Rows are points. The window is the flat piece filled in between its corners: a triangle in 3 columns, a solid with four corners in 4, and so on. A path goes straight from each point to the next, and from the last back to the first. List the points from which the path goes on through the window.

Window:
[[-25  17 -53]
 [ 37  -2  43]
 [ -2 -15 -26]]
Path:
(1): [ 37  -3 -22]
(2): [ 35  26 -37]
(3): [-36   4  -9]
(4): [-28  30  31]
(5): [ 37 -36 -33]
(6): [49 31 -6]
(7): [ -1 -51  47]
(8): [-36 -25   8]
(9): [50  5 15]
(10): [46 -7 24]
(11): [  2 -16  16]
(12): [17 -4 37]
Through the window after points: 4, 8, 12

Window (4 x 4):
[[ -3 -10  56  -3]
 [-22  13  43  -3]
 [-28 -24 -39  22]
 [ 12  13 -27  20]]
Path:
(1): [ 25  15  16 -20]
(2): [-24  16  29  26]
(3): [-34  -6 -13  53]
(4): [-19 -22   7 -17]
(5): [-11   7 -32  -6]
(6): [-14  -2 -17  36]
(7): [-25   3  60  13]
(8): [ 27 -25  29 -22]
Through the window after points: 7

Window (6 x 6):
[[ 23  -9  44 -31  16  -2]
 [ 50  -6   0 -15   5  44]
 [-38 -24  -7 -13   5  12]
 [-45 -32 -17  17 -53  26]
 [-35  50 -15 -36   1 -36]
 [ 46  15   9  23  17  42]]
Path:
(1): [-20   1  -6 -25   1  60]
(2): [  5  27  27 -26  23  21]
(3): [ 20 -17  -4 -18  11   5]
(4): [ 59 -26 -18  -9 -11  25]
(5): [-8  5 11 -5 -3 39]
(6): [  0  21  27 -28   3  15]
(7): [ -5 -27 -23  -8  21   1]
(8): [ 15 -19   1   6 -13 -28]
Through the window after points: 4, 8

Window, 8 rows:
[[ 27 -20  22  37   0 -18  15   1]
 [-25  -7  23  28 -26   3  36  21]
 [-39  -2  29   5  -2   9   8  -7]
 [ 15   9 -41 -30  17 -18 -18   8]
 [ 26  29  26  20 -16  -5  40  -7]
 [-41 -35  19 -17  30 -14  27   0]
 [-16 -36  -4 -34  31  17   2  11]
 [ 31  18 -52   5 -17  -2   5 -19]]
Path:
(1): [-26 -11  21 -14 -20 -22  20  10]
(2): [ 11 -13  11  31  41  44  28 -11]
(3): [-31  15  14  27   8  10  19  -7]
(4): [ 12 -42  22   6 -60 -16  43  47]
(5): [ 23  -7  -7 -29   6 -14 -11  13]
(6): [-46  17 -59  25  28  -5  26 -27]
(7): [-25 -24 -19  22  34  11  16  -1]
(8): [ 10  -4  32 -29 -36 -15  -1   9]
(9): [ 41 -56  32  19 -28 -24 -13 -14]
(10): [ 4  3 10 26 10 -7 26  8]
(11): [ 16  22 -16  24  36   6  14  -9]
(12): [-13 -21  33   2  -4 -13  24   6]
Through the window after points: 3, 5, 9

Window, 9 rows:
[[-30 -42 -24  11  15  -8   6 -60  10]
 [ -3  -9 -35 -20  11  20  49 -45  26]
 [ 24  -2 -34 -10   8  37  -4  10 -15]
 [-11  22  27   8 -31 -13 -10 -35  10]
 [-11   9  -6 -29 -12  43  16 -29   0]
 [ -1  20  -4  10 -16  -5  24  14 -35]
 [ -3 -14  26  15  -5  16  -4 -24   3]
 [-36  26  14   0   4 -11  22   5   5]
 [ 10 -28 -12 -11  17 -17   3  21 -35]]
Path:
(1): [-21   3 -25  -6 -21 -10  10  29  23]
(2): [-23 -11 -18 -32 -31  22  -9  -2   0]
(3): [  7  17   7   5   5  12  16 -30  -3]
(4): [  1   2 -13   7   8  17   0 -32   1]
(5): [-50 -43  12  -7 -27 -18  41 -11   5]
(6): [ -9 -31 -18  -4   0   1   0 -19   1]
(7): [-21  -3  -3  17  36 -16  26 -42 -17]
(8): [  8  19  -6 -16  23  31  16 -15 -13]
(9): [-12 -34 -26   4  -9  -9  12   2 -15]
(10): [-13  -6  -5  -4 -18  -5   5 -17   2]
(11): [-17   6  27  22  16  -9  17 -32 -11]
(12): [ 12  11 -11   6  21  -5  10 -17 -26]
(13): [ -2 -14  -9  -9 -14  13   8  15 -11]
(14): [ 12 -32  -4   5 -17   9  16  -7  -2]
(15): [-39  57   3  -9  23  19 -17 -19 -25]
(16): [ -4   4  12   8  24   7  19 -46 -21]
Through the window after points: 2, 6, 12

Window, 11 rows:
[[  8   2  11 -28 -22  13   1 -22  -1  -9 -11]
 [-19  16 -23   6 -56  -5  13 -13  11  -2  15]
 [-36   1  33 -29 -44 -17  -3 -19 -49  -3  15]
 [ -5  14  14   6   2  16 -14  40 -18 -43   4]
 [-25 -25  17  38  23  12 -15  48 -30  34  42]
 [  9 -26  25   0 -27  -8  47  33 -45  -8 -23]
 [ 27  -4  18   5 -30 -29  18 -10  -9  -4  28]
 [ 19 -51   6   8   5  -2   2  -8 -22 -21  -3]
 [ 32  -1   3  10 -33 -40  -7 -10  -4  -3  -7]
 [ -7  23   6 -10   7 -28  29 -10   0  -8 -15]
 [-42  18  24   8 -30  25  13   6  19 -27 -17]]
Path:
(1): [ -8  11  29  28 -23  14   4  22 -60  -7 -21]
(2): [ 15 -24  10 -16 -21 -31  35   1   2  -5  16]
(3): [  3 -13  18 -39 -58 -19  10   9  27  13   9]
(4): [  2   3   9  13 -10  -6   7 -20 -22 -11  -3]
(5): [-10   3  21  17   0  27  12  -8 -28  -3  18]
(6): [-27   0   7  -8 -20 -38 -14  51   5  14   3]
(7): [  8 -27  32 -18 -38 -18  31  45   7  -9  -7]
(8): [ -4  24  -7  22   9   6  -9 -27 -12 -17  -1]
Through the window after points: 1

Window:
[[ 21   7 -23  -1   9  41  23 -10 -11 -20  15   8]
 [ 19  50 -26   6  41 -33  10 -28 -22   1  28  19]
 [ 37   0 -12 -20  31   9 -18 -27  -9  14  55  29]
 [ 23  34  -2  -8  -2   9  13   9  17 -22  13  14]
 [-23 -21  24  -2  18   1  -2 -39  21   1  -4  -8]
 [ -5 -28   9 -30  -1 -31 -16  -1  11 -31 -23  -1]
 [-44 -10  -9   2   8 -11  -8   1  15 -27   0  19]
 [  6   3 -23  38 -20 -11  20   2  13  27  16  16]
 [ 15  19  34 -20 -34 -20  -6 -21 -19  -2  12  -5]
 [  6  12  41 -11  11  42  19  39 -13  -2  20  -7]
 [  4  27 -25  23  -2  -4  -2  19   8 -14  23 -11]
 [-25  19  -4 -24  20  11   6  -1   9  18  16  -8]]
Path:
(1): [ 12  -1   0 -13  -7  -8  19 -11 -10 -21  24   0]
(2): [  6   8  -5  12  15  15 -30   5  14   2 -22  18]
(3): [  3   4  -2  -8   0   6  -2 -20  15   9 -16  13]
(4): [ -3  -2  32 -17  21 -18   7   4 -23 -33  60  -6]
(5): [ 12  23 -20 -11   8 -13  41   1  -6 -14  33   7]
(6): [-14   9   8 -10   9  12 -16  -3  13   0   3   5]
(7): [ 24 -10   7  15 -17 -12 -31 -19  -1   6 -26  36]
(8): [-18 -12   1 -33  16 -18   3   5  11 -32   9 -11]
(9): [  0  11   6 -16   6  -8   7   5  21  -7  38  -7]
(10): [ 15  23 -14  21   0  17   4  -9  -5 -18 -21  22]
(11): [ -2   5   6  -3   6  12   0  -7   3   0 -17  -3]
(12): [-14   8   1  -3   4  -6  15   8  10 -15  33   0]
(13): [ 13   2  -8 -13  19  -5   6  -7   5 -12  48  -5]
(14): [ 12   8   6 -11   0   2 -15 -19 -11   8  11  25]
(15): [ 3 18 -8 -9  1  8  1 -3  0 -4 -3 15]
(16): [  0  -4   9   2  20 -34  10   3  22 -47  44  -7]
Through the window after points: 5, 7, 9, 13, 15

Window, 14 rows:
[[ 15  37  10   7  -2   5  10  14 -16  -4 -15  16  -1  -4]
 [  0 -14  31 -13 -13 -11  14 -15   5  -7   9 -21   4 -20]
 [ 31 -10  11  25   2   7 -17  25   1 -22  14  -3  -4  -6]
 [ 14  18  11 -19  36  38   7 -12 -29  22   8  -4  10  -9]
 [-41 -56 -12 -27  10 -36   5  12 -34  50 -19  22  47  -1]
 [-16 -11 -10  41  20 -15  19  -4  38 -18  10   6  -8  -6]
 [ -6 -14 -11  14  15 -35  -6 -26   9  33   4  24 -10 -57]
 [ 21   1 -33 -11  -5  14 -11   3  12 -26 -30 -17  -7 -20]
 [ 50  60 -47  54  26   2  40 -31  54  29  20   6  20 -41]
 [ 27   9  -8   1  -3  -6  -4  -8 -21 -29   9 -16 -14  23]
 [ -1  13 -11  17 -15 -12  -3  13  11  19 -13 -35 -30 -26]
 [ 24 -24  34   3   2  -6  33  10  -6   3 -12  -4 -28  18]
 [ 13  -6   8  35   3  -2  -9 -17  -6 -12 -23 -21  -2 -18]
 [ -1 -33   7  14 -13  17  18  -1 -32 -13  14   9  -5  -4]]
Path:
(1): [  5 -20  19   5 -10   1  -9 -29  12  38   3  24   1  -7]
(2): [ -4  -8  -9   5  12 -25  11  -1  -5  -1   0  -7   0 -33]
(3): [ 14  19  10  13  17 -25   9  15 -12  16  -3 -37  -3 -42]
(4): [  2  -3 -12  12 -13   6  -5   2  10   5  -6  -6 -19  -4]
(5): [-20 -34   0  12  -9   6  -4 -27  19  -9 -19  22   3  12]
(6): [ 22  14   3  15  26 -22  11  24 -25   4  15 -31 -15 -41]
(7): [ -2  -4 -40   6  28 -26  50   9 -29 -25  17 -11  23  -8]
(8): [ 27   5  12   2 -17  12 -33 -12   8   2 -16  -6 -21   4]
Through the window after points: 1, 3, 7
